Each row of a before or after table is a point. One or more steps were done to the points. Then noise was added and the rows were shuffled. The steps act on columns, c1 being the first. What was done? A step turns or swaps two columns, mirrors them in a line or flattens them onto one, adds a multiple of one to another, or multiplies or shifts one. Angles are multiples of 10 degrees, from the lower column toward the higher: turns from -170 to 170, lines from 10 to 170 but not 90. Use the fewest steps. Two steps may share a column if one is a turn and the other turns, adds or multiplies; they go together, in the order done. Otherwise the lowest column goes first.

Before, 9 rows:
-23,-42
60,12
-76,16
8,5
26,3
89,23
-2,-1
68,-61
61,21
After, 9 rows:
-25,42
-6,45
25,-3
3,39
77,56
-61,54
-63,62
-88,63
-68,-22
Steps: multiply c1 by -1; shift c2 by 40

Before:
-3,-19,-31
84,85,-47
-54,-1,-30
-13,52,-3
52,34,14
23,29,29
-52,-22,-25
86,14,-9
-34,45,-39
-47,-36,24
30,-36,45
3,-28,55
After (12 x 3):
46,-88,30
-84,25,48
-51,-45,69
46,-96,-28
-16,-14,-48
-25,-79,-18
22,-95,49
2,-61,-62
4,-7,-13
-14,-25,51
5,-82,-58
14,-31,34
Steps: mirror c1 and c3 in the line at 60 degrees; shift c2 by -60

Before (14 x 4):
-9,-33,21,-35
-5,-30,87,41
-9,111,34,18
31,-14,-20,-25
11,-11,22,40
36,0,62,38
-24,38,5,-63
-19,-59,-11,-23
52,-36,-25,-20
-9,5,39,2
-26,-23,66,64
-61,1,56,14
-35,-88,-17,-89
48,-50,-12,71
After, 14 rows:
48,88,-11,6
-7,51,83,3
-25,68,67,-6
-23,-73,5,0
35,32,60,-12
-31,-32,-17,83
-7,-9,18,31
-10,0,36,-7
-18,13,-8,41
-58,13,52,-4
12,38,25,-5
-6,-41,35,-74
33,-15,-19,17
53,3,-25,30
Steps: turn c2 and c4 by -120 degrees; multiply c4 by 0.7

Before (10 x 6):
8,49,-7,-41,3,3
16,2,44,42,-14,-22
-58,5,-36,41,-6,-72
6,13,50,-7,-13,13
30,66,-126,-31,22,-11
28,50,30,5,32,-62
-102,1,43,128,13,18
-8,63,35,-41,32,-2
-34,12,28,-17,23,-39
4,7,38,-32,112,17
After:
-13,-22,0,82,-35,15
24,41,4,-18,-7,-39
8,11,-20,-16,47,-3
28,53,27,59,34,-17
29,43,26,-12,40,-38
-24,-43,4,25,44,128
-2,-4,19,31,31,-29
4,6,102,-28,55,-23
37,62,41,0,-121,-33
6,9,-22,35,42,34
Steps: flatten c1 and c2 onto the line at 60 degrees; mirror c3 and c5 in the line at 50 degrees; turn c4 and c6 by 70 degrees

Before:
13,-30,44,-33,-26,21,-30,-20
-60,55,24,27,48,-7,-15,72
-45,-14,35,-63,68,54,30,56
-48,12,-7,-55,-36,43,-43,25
47,-1,44,-64,58,-25,-36,91
6,57,27,17,-3,3,2,36
14,59,20,-44,19,4,-33,34
28,45,35,20,71,-31,21,13
-16,14,-31,24,39,-12,16,-10
27,23,61,-58,0,-40,55,19
-1,-17,17,-51,-36,37,47,34
After (11 x 8):
25,45,5,18,177,-31,22,0
-48,12,-37,-42,-90,42,-55,0
30,26,32,53,-2,-37,-58,-2
3,-20,-13,44,-91,38,-52,0
-46,-15,3,30,171,56,-63,-4
-58,55,-4,-18,118,-7,30,0
-16,13,-62,15,98,-10,24,0
45,-1,14,-36,144,-24,-64,1
2,59,-6,6,-9,2,18,-1
14,59,-8,-34,46,6,-44,-1
13,-32,16,-27,-66,19,-34,1
Steps: shift c3 by -30; swap c4 and c7; multiply c5 by 2.5; multiply c8 by 0

Before:
-16,-61,48,20,11,52,-20,2,25,-11,-7
-16,48,42,-8,57,40,-21,-37,-18,-23,6
-25,21,12,11,-14,-19,-25,1,-7,-14,12
11,-6,38,-41,34,9,-23,23,25,-11,-19
7,20,48,-12,18,0,10,-68,19,19,5
7,55,69,27,16,11,-37,0,5,22,-8
90,22,49,3,-44,27,-40,-18,-53,-37,34
104,78,34,39,-53,10,-15,13,-8,-65,72
73,54,-12,25,-28,35,-71,14,0,-5,78
5,24,29,-10,-3,37,8,-2,-19,19,-18
-17,27,1,21,65,1,27,-19,11,18,-61
3,8,35,21,62,-20,1,-8,-23,25,8
-45,33,41,-11,60,37,19,22,4,37,25
After, 13 rows:
10,9,25,69,62,11,-20,-8,-24,24,8
-136,33,28,39,61,-39,22,22,5,37,25
21,55,48,75,16,22,41,1,4,21,-8
311,78,23,90,-52,4,22,13,-8,-65,72
21,20,34,38,19,-7,-7,-68,20,20,4
-75,20,7,61,-12,31,3,1,-7,-13,12
269,20,35,54,-43,13,62,-18,-52,-38,33
-49,-61,34,70,11,-19,68,1,24,-11,-6
218,54,-9,75,-29,32,95,14,0,-5,78
35,-6,28,9,33,12,28,24,25,-11,-19
-51,27,1,72,64,-23,-22,-17,10,19,-61
-48,47,30,42,57,-9,56,-37,-19,-22,6
14,23,19,41,-2,-30,29,-1,-20,20,-18
Steps: multiply c1 by 3; multiply c3 by 0.7; shift c4 by 50; turn c6 and c7 by 130 degrees; multiply c7 by 1.3

Before:
68,72,-46,-69,11,22,-62,-3,7,-15,-21,-35
51,-42,40,1,-5,20,-11,-42,-14,89,-57,79
-48,-31,-31,38,18,-74,-38,10,1,38,-46,-11
-61,22,-88,-76,22,-43,-54,30,-55,-37,-18,-1
11,-17,-24,46,-31,-10,36,-74,21,29,33,-37
-2,-30,-48,28,77,64,-66,20,-74,-31,-63,57
53,-34,10,47,47,-48,22,-72,-54,-14,-4,77
27,-40,-21,-9,-40,-13,-95,-62,-36,74,-6,37
44,35,26,37,40,8,6,-23,-51,77,31,19
After:
-6,60,-47,25,-5,60,-56,19,5,-33,-68,54
56,30,16,46,-15,-45,36,-77,-7,-10,-3,73
-45,48,-32,42,9,-71,-21,10,8,36,-37,-10
-51,6,-82,-75,-31,-40,-58,22,-18,-40,-21,-1
41,-38,26,38,-1,6,-7,-19,-19,80,36,18
49,43,39,1,-7,11,4,-31,-2,93,-58,84
29,78,-21,-5,-30,-16,-71,-64,-41,72,-11,35
68,-54,-48,-75,3,21,-78,-3,6,-15,-20,-39
12,-2,-20,47,-12,-17,40,-81,-7,27,23,-40
Steps: mirror c2 and c7 in the line at 100 degrees; flatten c5 and c9 onto the line at 50 degrees

Before, 8 rows:
-24,2,70,-32,8,37,-84,14,-21,-23,-44,62,-16,14
43,-11,54,-56,58,-37,-3,-55,29,-52,-76,-10,6,51
88,24,-19,6,-19,-49,9,-1,-34,45,-60,26,17,31
-16,-16,-72,38,70,54,-3,16,-132,57,-5,23,-4,66
-66,5,0,18,31,80,19,19,-50,27,-42,30,42,20
-19,61,73,13,50,-53,36,59,-36,24,-10,-8,-19,54
63,76,-14,-1,19,111,34,7,35,39,-25,1,29,32
0,-7,-1,75,45,-47,-89,-6,-4,-64,56,-32,2,67
After:
-25,0,41,19,31,77,19,49,-51,-6,-46,35,45,21
0,-12,2,70,43,-50,-88,-10,-4,-63,55,-33,5,69
57,2,33,-33,8,36,-83,36,-21,-33,-45,62,-15,13
70,-12,5,-60,59,-38,2,-65,28,-33,-80,-8,6,50
16,25,-78,5,-18,-49,4,-45,-32,27,-58,26,15,27
7,80,-58,0,17,116,36,-19,35,64,-26,0,28,29
59,59,4,13,48,-56,35,71,-39,-4,-10,-8,-22,54
-75,-16,-16,39,69,52,0,7,-136,-37,-8,31,-1,66
Steps: turn c1 and c3 by -70 degrees; turn c3 and c8 by 30 degrees; add 0.7 times c9 to c10

Before:
-23,-52,-108,30,35,8,29,7,60,0,39,-48,3,-52,-37,-7,13,-39
9,41,59,-2,40,7,-8,-7,14,28,73,-20,-8,9,-20,17,-23,18
-21,37,56,-20,18,-47,27,0,65,-12,-32,-31,-19,-11,-2,33,-13,-81
22,-39,59,0,3,18,8,34,6,11,-19,9,-21,7,-19,5,6,-102
-22,0,7,-19,14,-4,-40,29,42,14,-41,178,0,-35,84,-6,39,-88
141,39,22,-19,-20,-12,-39,-41,21,14,26,8,-18,9,-36,8,-5,227
38,19,21,-2,24,28,21,-30,35,-48,18,-36,27,-23,-20,39,-22,-80
92,21,45,-21,11,27,32,5,4,20,-8,-47,-6,-1,65,5,15,28
58,46,-22,-21,-22,-1,37,19,21,16,34,-44,-8,9,-12,-8,-23,-93
-2,21,56,61,39,6,-72,40,65,26,-41,13,30,-1,9,0,-14,-75
After, 10 rows:
-30,16,31,-20,23,23,21,-27,34,-47,0,-32,26,-23,-26,48,-59,61
5,-60,7,-35,39,-104,23,7,56,1,-35,-53,1,-55,-39,-25,-43,10
-32,38,-52,28,20,54,29,-5,65,-11,26,-28,-15,-17,0,-18,-64,52
13,24,26,7,16,47,34,5,5,18,24,-49,-8,2,70,93,13,-31
19,37,-13,-31,-18,21,-35,-41,20,13,12,10,-18,14,-33,141,198,-106
4,18,6,55,38,53,-75,42,69,27,-51,14,33,1,12,-1,-60,49
1,-36,19,17,4,59,10,36,9,13,3,7,-26,6,-17,25,-88,51
16,46,-5,-32,-21,-20,32,23,22,16,18,-44,-9,8,-14,54,-67,67
-13,39,9,-70,40,54,-13,-11,10,28,-10,-20,-10,10,-19,9,29,10
1,3,-5,38,14,5,-37,31,42,14,21,181,1,-32,84,-25,-100,5
Steps: turn c1 and c16 by 80 degrees; swap c3 and c6; mirror c4 and c11 in the line at 140 degrees; turn c17 and c18 by -120 degrees

Before:
-31,3,-32,-82,-51,23,-63,-18,-30,95,-23,21,-10,-63,24,-15,-36,-33,-30,-56
-82,72,1,42,34,-11,50,33,-18,-44,-31,12,15,-2,-18,22,-30,38,47,-45
-83,15,-42,-18,18,46,24,77,27,-58,-37,-84,-27,-4,14,-19,31,3,-10,-38
11,73,73,-17,-10,44,-10,-18,-32,65,122,-23,48,4,54,42,-62,-40,-11,47
-83,73,-45,8,53,36,35,59,72,12,31,-41,21,-24,-42,22,-25,22,-54,-57
19,38,55,-75,-10,47,-17,31,33,45,58,-11,78,62,52,68,-82,-40,-53,3
-77,48,-20,2,-29,-50,75,42,-16,-4,-1,0,58,-14,28,43,20,37,58,40
0,-27,-5,-100,-66,-82,-36,-51,-54,50,11,18,-11,-54,-34,-43,-22,-74,13,-23
-96,40,64,55,-81,-56,54,89,-30,16,3,45,30,0,-7,-6,-33,56,10,51
41,0,9,-66,-22,-25,-24,-37,-7,67,-31,-16,-48,-55,-3,23,29,-43,-22,-45
-17,11,-43,-70,7,31,-21,-12,42,-3,11,-3,-44,-20,5,-43,2,59,-29,-29
71,11,-44,-94,-52,15,-4,24,-40,51,-3,5,-30,-31,-17,-79,44,-16,40,-37
29,49,-54,-43,-64,-4,-16,-35,-49,31,9,-30,-15,-10,-18,-3,-29,-1,-41,-25
After:
-82,40,-62,-65,-82,-53,57,92,30,23,6,44,40,2,-11,-6,-72,52,14,53
59,8,56,-41,6,32,-18,-8,7,8,19,-40,-13,-21,7,-40,-38,60,-22,-27
83,46,-94,-4,-14,52,-15,62,0,40,54,-36,3,62,51,65,-120,-49,-52,3
51,49,43,12,-70,-8,-18,-36,-44,28,10,37,-38,-12,-20,0,-68,-4,-44,-33
80,4,42,18,-22,-26,-21,-45,-22,55,-34,1,30,-54,-3,22,-11,-54,-19,-43
112,15,51,36,-51,11,1,21,-12,51,2,39,-21,-27,-18,-80,6,-25,42,-36
18,71,-78,3,-8,42,-15,45,-33,60,119,24,41,5,58,42,-99,-47,-7,47
-35,75,6,-75,52,39,36,73,-21,19,25,-83,-51,-26,-41,17,-69,25,-56,-61
-3,14,47,-84,17,49,20,57,-72,-54,-33,-53,-26,-2,2,-20,-9,7,-4,-41
-27,46,-41,-69,-26,-47,79,40,-3,3,-4,17,-45,-11,28,41,-19,41,55,40
-69,73,-12,-60,34,-6,51,14,2,-42,-34,18,-8,-12,-22,27,-68,45,48,-44
86,-29,8,-35,-65,-81,-36,-42,-1,41,6,61,1,-52,-29,-42,-65,-77,6,-26
66,1,21,-57,-50,26,-59,-29,10,90,-25,35,-27,-63,24,-19,-81,-46,-32,-58
Steps: turn c1 and c4 by 70 degrees; turn c3 and c13 by 120 degrees; add 0.5 times c11 to c8; turn c9 and c12 by -70 degrees; turn c10 and c18 by -10 degrees; shift c17 by -40

Before, 12 rows:
-4,-15,-10,-73,16,-1,-20,48,-74,-89,-30,-69,-24,-8,35,-18,49,30,54,23,-2,38,3,-7,8,-130,49,-5,30,2,56,38
29,138,-17,-57,-4,27,77,-91,30,-43,-60,-28,77,4,48,2,57,-16,26,23,136,-17,-46,-26,-37,17,-10,-7,28,-26,-37,38
-40,-18,-5,-39,3,-6,-29,-83,2,6,11,14,-14,8,-13,12,-25,20,-17,13,9,-52,-38,-22,-33,-56,14,-11,36,-14,29,14
-18,8,51,-4,26,34,-15,-24,13,24,4,39,-24,-22,-71,17,58,26,117,26,-25,28,-47,-48,-44,18,34,9,34,-51,22,36
35,-3,-26,-68,20,-75,-2,-32,31,13,-5,-25,10,37,36,-17,44,-6,-9,27,-14,17,-10,-34,21,-5,-32,-22,17,13,48,-46
15,78,-15,18,9,13,-11,39,-75,-22,3,-15,74,23,7,6,31,19,-34,0,29,83,148,31,-45,-5,56,79,-57,-55,30,37
31,18,97,78,-2,29,-19,18,-4,-2,-64,-10,17,24,28,-21,-69,28,-40,-13,-27,-55,-40,-32,-51,25,12,8,29,34,33,38
34,-9,42,21,-4,10,-18,-59,-83,2,-24,-9,3,13,5,-46,26,-46,-22,2,-37,13,-16,19,25,-62,49,-21,33,-26,14,-30
-140,8,-23,-69,7,-2,9,29,10,-12,3,-46,-21,15,24,-60,54,-55,26,24,-32,-39,217,-28,-23,23,20,-18,42,-48,44,22
21,2,-3,-6,4,30,-26,-30,-20,1,-27,-58,-23,9,-37,23,41,-40,24,27,-24,40,-31,-21,-17,1,42,-29,-96,50,-19,-5
34,77,-15,90,-36,14,104,29,33,-54,1,4,-13,-61,29,-107,48,8,-5,17,55,-54,34,-50,34,-34,30,-23,-59,-13,35,33
2,1,-37,-6,-7,-103,48,-157,-34,23,-3,-36,29,-28,32,11,26,-50,70,-19,7,31,52,-30,-48,-111,-34,6,30,95,60,38
After:
15,78,35,18,10,13,-16,39,-74,-6,2,-14,75,23,8,6,31,19,-33,-1,29,83,147,32,61,-6,57,80,39,-53,31,38
-39,-19,44,-38,5,-6,-46,-83,3,-4,10,13,-13,9,-12,12,-26,19,-19,13,10,-52,-40,-22,19,-56,14,-11,-45,-14,29,13
-18,6,102,-5,27,35,-25,-24,13,14,2,38,-23,-22,-72,16,58,26,117,27,-26,28,-47,-49,30,19,34,9,-47,-51,21,35
35,-5,24,-66,21,-77,-4,-32,31,8,-5,-24,10,36,36,-16,44,-4,-7,27,-13,16,-10,-34,-26,-5,-33,-22,-9,12,48,-47
32,78,35,90,-36,12,166,30,33,-37,2,4,-14,-62,30,-108,48,8,-4,17,56,-54,33,-49,-11,-35,30,-24,67,-13,34,33
-140,7,27,-69,8,-4,15,28,11,-24,2,-47,-21,16,24,-60,54,-54,26,24,-32,-39,218,-29,7,23,20,-17,-47,-48,44,22
-3,-14,39,-74,16,-2,-33,48,-74,-99,-30,-70,-26,-9,35,-18,50,30,53,23,-1,39,3,-7,-18,-129,50,-6,-26,2,57,39
31,18,147,78,-3,29,-29,18,-3,-12,-64,-10,18,24,29,-21,-69,30,-41,-13,-28,-54,-41,-32,38,25,12,7,-45,35,33,37
1,2,11,-6,-8,-104,77,-157,-33,14,-2,-35,29,-30,32,10,26,-51,71,-19,7,31,52,-30,35,-111,-33,5,-44,94,59,36
30,138,32,-57,-6,26,123,-91,31,-52,-60,-28,78,4,48,1,58,-16,26,23,135,-17,-47,-26,25,17,-10,-8,-38,-26,-38,38
34,-9,91,23,-3,9,-30,-59,-84,-8,-25,-8,3,13,5,-47,26,-46,-22,3,-37,12,-16,20,-34,-63,49,-21,-24,-28,14,-29
21,1,48,-7,3,29,-41,-31,-21,30,-29,-58,-24,9,-37,23,41,-40,24,26,-23,39,-31,-23,49,2,42,-28,84,50,-19,-6
Steps: shift c3 by 50; multiply c7 by 1.6; add -0.3 times c29 to c10; turn c25 and c29 by 160 degrees

Before:
-37,-30,-39,-28,-10,9,-3,56,-13,-5,24,32,11,21,-51,58,43,-69,34,-50,-14,-7,-39,-26,-17,-6,7,-2,-113,-53,-44,40,45,0,-50,-4,8,-97,-63,-66,17,-20,31,-41,-11,-27,67,-44
33,42,46,44,70,-17,-3,-63,12,26,-7,30,0,-97,20,21,106,35,-63,-70,31,73,67,22,24,11,2,8,33,37,57,23,-75,-67,4,-59,-31,74,-49,63,-6,64,48,-8,-75,17,-63,-79
14,44,70,42,3,-62,-59,14,73,9,8,13,-83,-80,-6,91,63,58,-34,-79,50,42,35,-23,-19,13,16,-18,-39,38,73,-30,-63,-92,-54,-74,39,87,-80,16,-75,61,42,63,-84,84,-27,-67
-29,-52,-23,6,17,2,-42,-9,6,86,-17,-5,15,-12,16,-11,82,26,33,30,-63,-27,-62,55,-3,-12,19,44,-64,-52,-8,-53,61,21,19,33,-4,-25,7,7,6,-47,52,-36,28,-1,-20,33
-12,-45,-44,8,16,-32,-17,-16,-7,36,46,47,7,-21,-3,-13,2,-6,51,25,-12,-8,-43,19,-87,44,-68,13,-61,-55,-15,49,50,-9,-25,40,33,-90,-37,-71,33,-44,63,26,-10,-4,-14,-34
-9,-48,-55,35,68,4,-6,-36,-33,10,38,-9,26,-15,-75,18,27,19,72,-24,-61,-39,-21,16,-6,1,8,14,-88,-6,20,-27,54,43,76,22,17,-7,15,-22,47,17,56,43,64,72,4,17
23,62,15,4,-6,-93,-28,19,95,-34,41,71,-44,-87,3,97,68,11,-71,-82,23,39,20,6,84,-67,-70,-83,3,35,94,11,-40,-66,-66,-69,25,50,-92,2,-65,65,25,76,-14,14,-26,-54
-96,-24,-57,18,14,21,11,-47,6,1,15,-6,28,5,-35,-3,4,62,55,-14,-4,-42,-94,0,-35,19,-28,43,-71,-58,8,7,56,30,-31,34,-45,-1,36,-40,40,13,24,-32,-42,-19,-50,4
-59,-46,-3,47,71,19,26,-10,-3,-25,5,-79,-32,-12,40,-21,43,44,-31,-59,2,-63,0,85,27,49,19,-47,-47,-31,69,-16,31,40,35,53,6,49,-90,38,-35,-3,24,17,57,87,-58,-16
-34,-5,10,3,27,19,70,-36,5,34,2,-36,6,13,-41,22,-43,24,38,33,-58,45,-65,22,-13,25,18,29,-18,-56,-72,-18,50,31,9,35,4,-67,30,-42,20,-49,47,-5,9,-23,-8,-27
-1,15,7,-29,-19,-26,-6,-9,-9,31,70,2,33,-16,-49,1,6,37,6,-22,-12,-7,-49,-43,-76,0,-16,38,-59,-53,-12,29,40,23,1,72,29,-29,13,-26,-2,-17,54,-87,56,-31,7,-34
-23,56,33,9,2,-28,-112,84,17,-41,57,35,-65,-74,13,70,63,-28,-55,-61,-31,47,-17,-44,66,-28,-87,-52,-54,13,8,89,-50,-45,-30,-25,122,39,-89,-28,-60,51,-36,63,-85,9,53,-53
-59,-18,-43,10,45,-40,22,6,4,41,-4,-18,16,57,-9,25,5,6,25,51,-85,6,-10,-56,-60,-10,7,26,-81,12,4,51,45,-29,27,39,-5,-73,6,-25,20,-13,52,-46,16,-26,-47,17
-24,-20,-52,34,59,-30,23,-39,10,-11,-8,-11,13,22,1,-20,76,32,0,-65,-37,-75,-56,22,-10,61,47,28,21,-30,36,-34,66,2,63,-3,57,22,-46,12,-59,10,14,33,6,1,-34,-37
After (14 x 48):
-7,13,3,-31,-12,-19,-12,-8,-5,35,65,9,34,-18,55,9,14,37,3,-22,-11,40,30,-37,-74,0,-18,29,-61,-43,6,2,35,-1,7,75,11,-33,12,-25,-7,-23,54,-83,63,-31,-33,-31
-9,-51,-65,30,70,2,-3,-39,-35,16,36,-3,25,-15,83,22,25,17,70,-17,-63,39,-8,20,-11,-5,13,24,-95,-5,7,-5,51,-1,50,19,15,-6,15,-17,-17,12,51,45,67,68,-35,20
-94,-22,-68,14,23,21,14,-46,0,4,22,0,23,8,43,-3,-2,60,63,-15,-8,87,53,0,-33,15,-39,46,-74,-57,7,12,54,-8,-16,24,-71,2,33,-35,-16,11,20,-29,-41,-18,-95,7
-15,-47,-56,5,16,-26,-15,-18,-4,42,52,56,10,-24,-2,-11,8,-5,42,28,-14,37,32,27,-90,44,-75,17,-58,-64,7,9,56,4,-15,41,9,-79,-38,-62,-18,-48,65,35,-9,-9,-63,-41
11,41,94,48,11,-64,-58,19,63,9,7,15,-84,-83,-41,96,64,55,-32,-69,43,-59,-3,-13,-19,14,11,-19,-43,33,43,25,-67,89,-35,-72,50,90,-82,25,46,61,44,68,-93,77,-65,-72
18,54,40,3,-13,-87,-29,23,89,-35,45,68,-44,-85,-36,95,65,10,-73,-83,22,-38,14,2,92,-75,-70,-88,4,32,75,45,-41,67,-43,-76,50,52,-94,-4,62,59,32,77,-11,14,-58,-49
-21,-17,-36,36,60,-24,33,-45,9,-8,-12,-15,7,22,-6,-23,75,37,1,-67,-33,91,-5,25,-10,62,48,34,16,-27,17,12,67,-6,58,3,43,30,-46,5,78,12,8,28,2,-1,-70,-36
-33,-26,-48,-24,-11,7,-7,53,-15,-3,17,30,4,18,35,61,43,-78,32,-48,-21,30,25,-26,-20,-3,1,-7,-114,-48,-18,-8,40,25,-31,-6,-20,-97,-61,-70,-3,-24,35,-47,-13,-28,38,-48
33,35,43,40,72,-15,-1,-57,13,24,-6,27,3,-104,-52,19,105,36,-62,-69,24,-103,-3,21,25,11,6,11,34,43,52,28,-69,52,4,-60,-9,78,-48,64,-4,59,47,-5,-75,10,-108,-77
-24,54,44,14,-2,-28,-102,83,21,-41,58,38,-66,-71,-35,66,61,-22,-55,-61,-26,-23,42,-40,69,-26,-85,-49,-58,13,45,23,-42,33,-25,-19,129,36,-92,-20,43,49,-37,63,-89,11,15,-60
-50,-14,-54,11,44,-48,27,1,7,39,-4,-16,14,57,-9,27,8,8,24,52,-83,1,20,-54,-58,-11,7,27,-78,13,20,17,44,31,17,34,2,-71,10,-26,-7,-16,53,-43,12,-23,-86,24
-24,-44,-21,10,11,2,-51,-9,14,84,-15,-10,14,-13,-3,-19,84,25,32,22,-65,71,28,57,2,-8,14,48,-61,-54,-24,-21,56,-30,11,36,-27,-25,5,-1,7,-46,62,-36,33,-2,-61,29
-37,-6,5,1,29,12,77,-38,8,35,6,-33,7,16,54,25,-46,24,40,32,-59,2,84,28,-12,25,19,27,-21,-52,-63,-31,59,-12,0,32,-29,-66,22,-45,-20,-50,41,-8,7,-20,-53,-33
-63,-48,4,48,71,22,13,-3,1,-22,3,-87,-21,-13,-16,-19,49,44,-23,-57,6,49,-42,94,27,49,15,-51,-48,-30,42,27,30,-55,27,48,-8,43,-92,39,30,-12,24,21,55,89,-101,-14
Steps: mirror c3 and c41 in the line at 170 degrees; turn c15 and c34 by -150 degrees; turn c22 and c23 by 140 degrees; add 0.5 times c30 to c37; flatten c31 and c32 onto the line at 30 degrees; multiply c35 by 0.7; shift c47 by -40
